Each row of a before or after table is a point. One or more steps were done to the points. Then noise was added and the rows were shuffled. The steps act on columns, c1 being the first. Name the steps. A step turns or swaps two columns, mirrors them in a line or flattens them onto one, adds a multiple of one to another, or multiplies or shifts one. Angles are multiples of 10 degrees, from the lower column toward the higher: turns from -170 to 170, lines from 10 to 170 but not 90. Use the fewest steps. Two steps may share a column if one is a turn and the other turns, adds or multiplies; they go together, in the order done. Otherwise the lowest column goes first.

Before (13 x 2):
[[-39 -11]
 [-79  58]
 [ 10 -47]
 [-51  41]
 [ 30 -38]
 [ 20  14]
 [ 12 -25]
 [ 35  -4]
 [-26  22]
 [ 72 -22]
 [-33 -23]
 [-65 -17]
 [-17  20]]
After (13 x 2):
[[  1 -27]
 [-13  -4]
 [-11  42]
 [ 15  14]
 [ -8  42]
 [-26   4]
 [-19  11]
 [  7  34]
 [  6  -6]
 [-21  61]
 [ 13 -18]
 [ 30  -3]
 [-30  80]]
Steps: multiply c1 by 0.4; shift c2 by 20

Before (9 x 4):
[[ 43  -2   6  27]
 [ 41 -41  43  24]
 [ 25 -41  32 -35]
 [-38 -88 -39  12]
 [  9 -11  -8  48]
 [ 27   5 -18  58]
 [ 24 -14  12   5]
 [-44 -29 -26  -1]
 [ 16 -15 -20 -12]]
After (9 x 4):
[[ -2  27 -21  55]
 [ 18  18 -16  -6]
 [ 15  40 -22  16]
 [ 18  10  28   5]
 [ 58  23 -49  -7]
 [ 11   6 -27  47]
 [ 44  15  -2 -49]
 [ 69 -65  23  34]
 [ 10 -52  15  17]]
Steps: turn c1 and c2 by 70 degrees; mirror c3 and c4 in the line at 110 degrees

Before (10 x 8):
[[ 21  -6 -50 -46  40 -36 -70 -42]
 [ 36 -32  48  11   1 -31  14 -62]
 [ 23   5  29 -18   7  -1  56 -63]
 [  5  22  10 -23  -5  -6 -26  17]
 [ 56 -21  61 -15  30  24  28 -40]
 [-32 -18 -12 -16  33  -9  -3  71]
 [-40  24   7  29  46  14 -16  50]
 [  6   3 -35  23  24  10  -1  44]
 [ -6  -1  -1  19  -1  27  -4  54]
 [  7 -37  40  -7  -4  34  22 -66]]
After (10 x 8):
[[ 21  55 -50 -64  41 -41 -10 -44]
 [ 10 -38  41 -17  -2  36 -15 -65]
 [  1  35  10 -14  -9  -7  19  18]
 [-44  26   4  31  43  15  -3  49]
 [ 10   3 -31  21  25  11  -9  44]
 [-33  -5 -13 -20  36 -10  -9  73]
 [ -9   5  -3  15   2  27 -10  53]
 [ 51 -33  61 -14  29  20   5 -38]
 [ 34 -30  51  -4   0 -34 -21 -61]
 [ 22 -46  33   3   9   1  38 -65]]
Steps: turn c2 and c7 by 60 degrees; turn c4 and c7 by -30 degrees
